Each row is a point. A path goes straight from each point to the next, and from the last back to the first. The post is the endless flat space through its rows: a point in 2 columns, a line in 3, a plane in 4, and so on, so that a path can go around it. Count how often the path circles the post. Going back the other way cancels.

Post (1 x 2):
[[-.05, -.15]]
Path (24 x 2):
[[-.27, -.22],
[.06, -.43],
[.17, -.15],
[.02, .29],
[-.38, .28],
[-.21, -.34],
[.18, -.71],
[.34, -.32],
[.25, .26],
[-.42, .28],
[-.30, -.32],
[-.05, -.47],
[.12, -.19],
[.03, .24],
[-.37, .34],
[-.49, -.38],
[-.01, -.42],
[.42, -.44],
[.28, .14],
[.45, -.48],
[.10, -.54],
[.34, -.03],
[-.05, .31],
[-.58, .17]]
Times around: 4

Post (7 x 8):
[[-.11, .34, -.37, -.09, -.45, -.60, .09, -.67],
[-.16, .24, -.08, .17, -.22, -.09, -.13, -.43],
[.23, -.05, .29, -.15, .19, .18, .01, .28],
[.04, -.18, -.26, .53, .12, -.08, .20, .04],
[.07, .37, .57, -.12, -.34, -.64, .10, .32],
[.17, .05, .12, -.26, -.01, .09, -.60, .10],
[-.26, .11, .21, -.08, -.26, -.26, .15, .27]]
Path (27 x 8):
[[-.12, -.04, -.14, .21, -.13, -.76, .31, .38],
[-.16, .29, -.18, .46, -.13, -.48, -.20, -.03],
[-.07, .23, .25, .11, -.09, -.03, .29, .20],
[.37, .13, .28, -.44, -.13, -.09, -.39, .31],
[-.02, .42, .20, .31, -.24, -.47, .16, .03],
[-.46, .28, .19, -.19, .04, .22, -.07, -.22],
[.33, -.07, -.01, .20, .24, -.01, -.09, -.35],
[-.06, .14, -.16, .18, .25, -.13, -.42, -.45],
[.26, .38, .10, .48, .26, .11, .13, -.31],
[.09, .47, .02, -.39, -.52, -.64, .14, .00],
[.92, .03, .02, -.36, -.20, -.80, .18, .07],
[.17, .00, .75, -.33, -.19, -.17, .06, .31],
[-.61, -.35, .10, -.13, -.07, .13, -.32, .29],
[.25, -.03, .28, -.63, .28, -.09, -.30, .08],
[.24, .16, .14, -.47, -.26, -.53, -.37, -.08],
[-.01, -.34, -.21, .94, .13, .23, -.64, .00],
[.08, -.20, .04, .27, .35, .09, .09, -.36],
[.34, .08, .37, .61, .38, -.40, -.34, .52],
[-.30, .22, -.36, .42, .19, .20, -.11, .07],
[-.40, .29, .11, -.07, -.37, .35, -.01, .23],
[-.11, -.21, .16, -.14, -.15, .27, .24, .34],
[-.28, .20, .22, -.45, -.33, .07, .11, .65],
[-.15, .56, .25, .38, -.04, -.26, -.07, .16],
[-.49, .04, -.21, .15, -.08, -.06, .06, -.10],
[-.05, -.01, -.32, .25, .02, -.32, -.24, -.02],
[.03, .27, .12, .58, .16, -.30, .06, .76],
[.00, .54, .36, .09, -.15, -.24, .17, -.19]]
Times around: 1

Post (11 x 12):
[[-.01, -.28, -.08, .07, -.07, -.11, -.12, .33, -.15, .34, -.13, .19],
[-.20, .40, .08, -.04, -.15, -.14, .25, .36, -.11, .11, .16, -.11],
[-.22, .15, -.25, -.39, .05, -.07, .31, .27, .22, -.06, .03, .35],
[-.33, -.18, .33, -.04, .51, -.12, .15, -.18, -.12, .34, .01, .24],
[.07, .17, .09, .10, -.10, .21, -.21, .08, -.18, -.20, .04, -.23],
[-.45, .02, -.08, -.16, .44, -.08, .08, -.01, -.11, .51, -.09, .10],
[-.15, .14, -.04, .06, -.20, -.37, -.11, -.21, .08, .05, .28, -.01],
[-.01, -.60, -.06, -.04, -.14, -.07, .12, -.01, -.12, -.13, .03, -.30],
[-.14, -.56, .15, .21, .56, -.28, .18, -.05, .15, .25, -.38, -.09],
[.61, .31, -.34, .14, -.18, .25, .16, -.23, -.09, -.14, -.28, -.08],
[.36, .16, .01, -.17, -.26, .13, -.25, .07, -.17, .06, .18, -.37]]
Path (29 x 12):
[[-.36, -.37, .25, .30, -.12, -.34, .14, .03, .01, .37, .00, .13],
[.13, -.39, -.42, .24, -.33, .18, .47, .16, .06, -.25, -.01, .29],
[-.23, -.25, -.10, -.45, .64, .01, .25, -.31, .17, .13, .04, -.10],
[-.11, .02, .07, .07, .13, -.04, -.02, .14, -.43, .02, -.15, .07],
[-.37, .06, .08, -.55, .43, -.19, .08, -.08, .03, .31, -.18, .00],
[.13, -.10, .09, .01, -.01, .14, -.36, .19, -.31, .03, -.16, .00],
[-.19, .40, .20, -.19, .14, -.17, -.09, -.11, -.04, .52, -.16, -.12],
[.03, -.38, .14, -.40, -.17, .12, .04, .21, -.29, .52, .20, -.15],
[-.04, .12, -.30, .11, -.32, -.22, -.15, .08, .08, .37, -.39, -.07],
[-.20, -.27, -.27, -.22, .05, -.19, .30, -.25, -.48, .05, -.28, -.81],
[-.07, -.12, .38, .24, .26, -.87, -.04, -.17, .27, .43, .17, .14],
[.51, -.49, -.12, .16, .15, .07, .09, .27, .21, .08, -.25, .24],
[.09, .06, -.01, .17, -.38, -.11, .19, -.19, .14, .25, .14, .29],
[-.14, .00, .10, .01, .39, .31, .22, -.27, -.28, .10, -.51, .34],
[-.61, -.01, .41, -.03, .42, -.11, .11, -.15, -.17, -.03, .08, -.04],
[-.10, .05, -.14, -.16, .03, -.11, .12, .30, .09, .09, -.19, .13],
[-.24, .20, .22, .07, -.04, .20, .10, .24, .01, -.10, -.08, .23],
[.01, -.03, -.21, .37, -.03, -.38, -.51, -.53, .16, .41, .05, -.20],
[-.20, .07, .05, .59, .06, -.37, .19, -.03, -.06, .08, .14, .12],
[-.16, -.51, -.06, -.23, .50, .23, .35, -.12, -.58, .18, -.32, -.07],
[.02, .30, .49, .19, .26, -.22, .17, -.09, -.18, .14, -.34, .08],
[-.48, -.32, -.53, -.15, -.06, -.24, .23, -.20, .02, -.03, -.17, .36],
[.14, -.27, -.26, -.13, .14, -.05, -.05, .16, -.24, .10, -.31, .16],
[-.35, .10, .08, -.05, -.05, -.18, .21, .58, -.05, -.06, .28, -.13],
[-.12, -.19, -.02, .94, .10, -.23, -.54, -.18, .01, .44, .02, .00],
[.01, .33, -.42, -.15, -.37, .15, .48, .15, .05, -.17, .08, -.53],
[.62, .09, -.17, .54, -.22, .09, -.33, -.23, -.10, -.13, .05, .26],
[.33, .54, .01, .10, .04, -.24, -.06, .52, .16, .08, .22, .18],
[.16, .18, -.16, .31, .01, -.05, .09, .10, .04, .30, -.10, .30]]
Times around: 0

Post (17 x 18):
[[-.38, .13, -.37, -.02, -.21, -.20, -.08, -.06, -.15, -.02, -.24, -.06, .27, .23, -.06, .73, .07, .35],
[-.18, .03, .07, -.09, -.20, .22, -.17, -.51, .20, -.08, -.05, -.51, .03, .10, -.10, .36, -.01, .01],
[-.04, .13, .19, .42, .26, -.10, -.19, .35, -.14, -.03, .05, -.20, .28, .08, .13, .06, .22, .34],
[-.24, .09, -.16, .14, .07, .01, -.14, -.15, .21, -.29, -.06, .30, .27, -.22, -.15, .16, -.03, -.10],
[-.51, .23, -.15, .17, -.12, .10, .03, .22, -.17, -.20, -.18, .67, -.23, -.24, .05, .13, .18, .05],
[.26, -.05, .11, -.14, .23, .06, .02, -.09, -.18, -.29, -.10, .15, .28, -.39, -.08, .05, -.07, .09],
[-.73, .18, -.09, .12, .35, .03, .28, -.10, -.03, -.35, -.01, .04, .23, -.01, .04, .16, -.25, -.14],
[.27, -.10, -.31, .12, -.09, -.29, .12, -.08, .21, .21, .34, -.12, .24, -.02, -.04, -.17, .33, .34],
[-.18, -.49, -.06, .16, .24, .31, -.24, -.13, -.02, .26, .08, -.01, -.09, .12, -.30, -.12, .02, .27],
[.50, -.31, .01, .23, .21, -.14, .26, .08, -.16, -.48, .34, .22, .03, -.14, -.28, -.45, -.04, .23],
[.00, .12, -.07, .11, -.01, -.50, -.03, .14, -.20, -.19, -.10, -.30, .21, .05, .00, -.24, .08, -.12],
[-.07, .35, .07, .06, .12, .16, -.22, -.38, -.44, -.48, .10, -.22, .34, .01, .00, .08, .05, -.34],
[-.41, -.05, -.08, .25, .02, .19, .15, .19, -.14, -.06, -.07, .16, .04, .09, -.01, .21, -.11, -.19],
[-.49, .04, -.24, .38, -.22, -.25, -.07, .32, -.12, -.04, .09, -.24, -.08, -.20, .34, .20, -.30, -.03],
[-.21, .05, -.16, -.21, -.36, .26, -.27, -.12, .05, .16, .38, -.50, .36, .04, -.12, -.08, -.29, -.02],
[.16, .15, -.23, .05, .18, .08, -.19, -.25, .02, .07, .20, .22, -.16, .07, -.32, -.26, -.22, -.07],
[-.44, .14, -.59, -.04, -.04, .09, -.21, .46, -.04, .09, .04, -.10, .04, -.01, .06, .38, .36, .16]]
Path (28 x 18):
[[-.01, -.01, -.19, .13, .03, .08, .04, -.76, -.48, -.40, .25, -.25, .06, .25, .08, .17, -.01, .28],
[-.25, .20, -.20, .11, .27, -.19, -.22, -.32, -.03, -.37, .08, .06, .52, -.28, .13, .29, -.21, .05],
[-.07, .29, -.27, .06, .17, .15, -.66, .03, -.07, .49, .24, .07, .03, .04, -.10, .48, .11, .03],
[-.58, .24, -.10, .18, -.44, .08, -.05, .11, .15, -.22, .31, -.24, .35, -.09, .26, .43, .18, .13],
[-.22, .08, .23, .56, .11, .01, -.33, -.44, -.09, .06, -.03, .17, -.01, -.12, .33, .10, .17, .16],
[-.42, .06, -.20, .26, -.21, .32, .22, .19, .21, -.36, -.04, -.11, -.07, .19, .05, .28, .40, -.07],
[-.50, .00, -.32, .39, -.08, .12, -.21, .18, -.20, -.19, .08, .05, .07, .13, .25, -.05, .01, .13],
[.01, -.45, -.94, -.18, .00, -.11, .00, .49, .23, -.24, -.05, .58, -.20, -.02, -.48, .55, -.16, .02],
[-.12, .42, -.29, -.45, -.04, .17, .26, -.27, -.05, -.12, .37, .23, .01, -.07, -.16, .32, .55, .14],
[.19, .49, -.08, .05, -.10, -.10, -.35, -.01, -.10, -.13, .13, -.06, .53, .02, .02, .35, .03, -.16],
[-.14, .01, -.03, .10, .14, .34, -.38, -.01, -.14, -.26, .17, .01, -.41, -.31, .28, -.01, .01, -.15],
[-.01, .00, -.10, .13, -.08, -.12, -.04, -.34, .00, .05, .06, -.15, .37, -.29, .34, -.02, -.44, .11],
[.04, -.07, -.12, .26, -.38, -.10, .12, -.21, .12, -.31, .07, .08, -.37, -.34, -.18, -.38, -.10, -.15],
[-.21, -.31, -.39, -.16, -.19, -.02, .06, -.13, .44, .23, .13, .09, .94, .08, -.67, .38, .48, .37],
[.46, -.11, -.06, .07, .30, .03, .18, -.04, -.11, -.13, .42, -.03, -.01, .43, -.45, .19, .06, .41],
[.03, -.24, -.08, -.16, .22, .24, -.21, .50, -.07, .24, .01, .43, .13, -.30, .06, -.18, -.19, .08],
[-.27, -.13, -.59, -.50, -.12, .12, -.69, -.08, .08, -.11, .20, .01, .08, -.47, -.25, .25, .01, -.23],
[-.02, .20, .11, .05, .71, -.11, -.20, -.33, .19, .17, .15, .05, .71, -.22, -.20, -.22, .00, .15],
[-.24, .02, -.32, -.13, .22, -.12, -.04, .25, .30, .17, -.30, .52, -.01, -.55, -.25, .27, .34, -.09],
[-.47, .30, -.14, -.07, .28, .10, .13, .09, -.11, .03, .15, .21, .42, -.10, .19, .35, .20, .06],
[-.01, .17, -.02, .22, -.15, -.36, -.14, .01, -.13, -.38, -.28, -.07, .38, .04, .24, .11, -.21, -.01],
[-.04, .20, -.05, .04, -.14, -.01, .44, .04, -.07, -.58, -.04, .07, .35, -.19, .00, -.13, .07, -.17],
[.12, .10, .05, .35, -.35, -.04, .38, .47, -.25, -.18, .12, -.13, .39, .29, -.17, .12, .26, .28],
[-.12, -.01, -.24, -.15, -.03, .00, -.09, .12, -.06, -.08, -.25, -.36, .12, -.16, -.03, -.08, -.14, .04],
[-.16, -.08, -.34, .32, .18, -.32, .16, .35, .06, .13, -.02, -.13, .02, .07, .27, .18, .08, .28],
[.10, -.39, -.12, -.10, -.19, -.28, .31, .21, -.50, -.39, .09, .15, .49, -.10, -.18, .02, -.11, .06],
[-.37, .32, .12, -.03, .27, .10, -.59, .33, .30, .34, .12, -.33, .33, -.06, -.10, .03, -.17, .16],
[.01, .13, -.40, -.28, .14, -.20, -.37, .02, .08, -.22, .14, -.31, .21, .17, -.04, -.14, .12, -.05]]
Times around: 1

Post (17 x 18):
[[-.06, .44, .06, .08, -.23, .04, -.08, .22, .27, .12, .36, .04, -.34, -.26, -.07, -.11, -.03, .02],
[.28, .33, .01, .05, .15, .02, -.39, -.28, .20, -.48, .07, .36, .44, -.41, .06, .20, -.09, -.27],
[.32, .01, .08, .02, -.11, .12, -.09, .26, .15, .37, .09, -.24, -.10, -.10, .15, .13, -.09, -.08],
[.11, -.20, -.30, -.15, .08, .08, -.21, -.44, -.19, -.15, .01, -.07, -.19, -.20, -.36, -.15, .21, .25],
[.17, .01, -.12, .06, -.15, -.14, .09, .32, .02, -.02, -.24, -.08, .22, -.28, .22, .03, -.11, -.09],
[.20, .20, -.01, .15, -.42, .07, .02, -.31, .24, -.27, .22, -.11, .02, -.18, -.28, -.11, .14, -.19],
[-.13, .02, .00, -.02, .03, -.30, .12, .28, -.06, .18, .06, -.17, -.07, .23, .14, .01, -.02, .23],
[.29, -.10, -.08, .08, .16, .17, -.09, .39, .16, -.07, -.19, -.21, .12, .32, -.34, -.04, -.12, .60],
[.02, -.14, -.12, -.27, .02, -.27, -.17, -.04, .00, -.38, -.08, -.33, -.09, -.31, .39, -.21, .16, -.22],
[.22, -.09, -.32, -.30, .22, -.05, -.19, -.05, .33, -.40, .22, .12, -.30, .01, -.23, .13, .08, -.07],
[.16, -.05, .21, .26, .23, -.06, .03, .22, -.04, -.36, .26, .20, .21, -.14, .07, .29, .28, -.28],
[.25, -.09, -.11, .23, .16, -.07, .14, .40, -.09, -.09, -.08, -.23, .10, .11, -.20, -.26, .07, -.12],
[-.29, -.32, -.45, .21, .23, .17, -.20, -.22, -.25, .32, -.15, .11, -.20, -.10, .35, .14, -.21, .09],
[.09, .14, .17, .16, -.05, .24, .18, .20, -.29, .02, .08, .15, -.35, .15, -.25, -.26, .43, .07],
[.10, .17, -.28, .01, -.12, .10, .16, -.31, .04, -.08, -.02, -.01, -.01, -.40, .21, -.31, -.18, .06],
[.17, .19, .07, .08, .38, -.12, -.22, .25, .42, .20, .09, .12, .00, .04, .05, .04, .30, .04],
[-.11, .17, .04, -.20, -.05, .04, -.06, -.06, .26, .06, -.09, -.10, .07, -.31, .05, -.21, -.14, .09]]
Path (31 x 18):
[[.39, -.32, -.05, .19, -.04, -.23, -.17, -.26, .08, -.28, .18, -.24, .16, -.22, .25, .08, .02, -.55],
[.41, .10, -.04, -.06, -.03, .16, -.07, -.26, .47, .26, .15, .12, .03, -.11, .18, .10, .00, -.20],
[.44, .16, -.09, -.14, .15, -.05, .33, -.04, -.23, -.56, -.04, .43, .19, .28, -.38, -.14, .52, .13],
[-.06, .09, -.15, -.29, -.14, .05, .08, .29, -.14, -.24, .00, -.21, -.40, -.35, -.36, -.35, .11, .23],
[-.02, -.06, -.18, .31, .05, .18, -.11, -.49, -.24, .36, .32, -.16, -.23, -.53, -.11, .12, -.06, -.27],
[.08, .04, -.21, -.10, .15, -.29, .08, .21, -.15, .09, .10, .01, -.08, -.08, -.33, -.09, -.45, -.12],
[.12, .06, .19, -.09, -.20, .37, .00, -.11, -.10, -.45, -.15, -.17, .07, -.32, .13, -.45, -.09, .16],
[.46, .18, -.04, -.06, -.01, -.41, -.08, .64, .07, -.27, -.04, -.31, .08, .37, .22, -.25, .08, .21],
[.23, -.21, .02, .24, .30, .56, -.29, -.51, -.31, -.48, -.22, .15, .45, -.39, .09, -.02, .32, -.38],
[.15, .23, .01, .08, .42, .27, -.01, -.23, .30, .10, .28, .20, .28, -.63, -.16, .10, -.20, .06],
[.22, -.09, -.04, -.49, .27, -.01, -.06, -.23, .38, .12, -.29, -.16, -.03, .27, .10, .09, .00, .07],
[.63, .03, .22, -.16, -.21, .24, .11, .44, .05, -.03, -.07, .18, -.26, -.33, -.15, .09, .11, .16],
[.24, .27, .01, -.01, -.15, .14, -.43, .04, .49, -.44, .42, .34, -.30, -.42, .03, -.08, .17, -.08],
[.16, .20, .14, -.05, .24, .14, -.14, -.03, .38, -.01, .14, -.04, .33, -.17, -.14, -.20, .07, .13],
[.26, -.01, .16, .12, .13, .36, .07, .28, .14, .02, -.01, .22, .07, .18, -.19, .33, .43, -.39],
[-.06, -.18, -.02, .07, -.09, -.08, .26, .49, .03, .29, -.30, -.23, -.22, .19, .29, -.02, .25, -.03],
[.14, .27, -.02, -.09, .01, -.02, .24, -.31, -.06, -.11, .26, .00, -.56, -.51, .22, -.42, .28, .03],
[-.05, -.17, -.01, .30, -.01, -.18, -.37, .33, .11, -.92, -.16, -.18, .22, .16, -.20, -.12, -.19, -.05],
[.25, -.31, .05, .24, -.45, .20, .62, -.42, -.15, .00, .19, .11, -.06, .00, .02, -.09, .36, -.13],
[.00, -.06, -.05, .00, .16, .17, -.33, -.55, .20, -.16, .03, .12, -.14, -.27, -.06, -.28, .39, -.25],
[.63, .11, .01, .18, .05, .30, -.15, .17, .02, -.05, -.15, -.12, .04, .47, -.10, -.27, .16, .06],
[-.16, -.10, .15, .65, .25, .15, -.19, .34, -.08, .35, .01, -.13, .52, -.39, -.13, .03, .20, .12],
[-.24, -.01, -.08, .01, -.10, -.16, .54, .19, .00, -.28, .01, -.12, .08, .15, .01, -.07, -.03, -.04],
[.34, -.01, -.01, .15, .12, .19, -.19, -.13, .24, .27, -.01, -.14, -.04, -.11, .03, .20, -.11, -.29],
[-.14, -.10, .28, .06, .53, -.44, .13, .17, -.49, .10, -.06, -.17, .26, -.02, -.01, .03, .24, -.19],
[-.21, .49, -.05, .12, -.30, .27, -.10, -.69, .65, -.38, .52, -.18, .03, -.94, .12, -.19, -.20, -.20],
[-.21, .12, .31, .10, -.07, .13, -.24, .40, .20, .20, .26, -.06, -.05, .21, -.14, .12, .26, .20],
[.12, -.09, -.13, -.19, .00, -.13, .26, .09, .37, -.25, .17, -.63, -.12, .18, -.02, -.64, .39, .23],
[-.20, -.22, -.40, -.28, .55, .07, .04, .20, -.22, -.08, -.26, -.10, -.42, .15, .01, -.45, .32, .14],
[.07, .11, -.22, -.31, -.19, .05, .21, -.41, .40, -.71, -.02, -.31, -.05, .00, .03, -.36, -.23, .28],
[-.36, -.11, .25, .22, .00, .04, .19, .17, -.09, -.05, .09, -.04, .05, .01, -.47, .07, -.13, -.35]]
Times around: 4
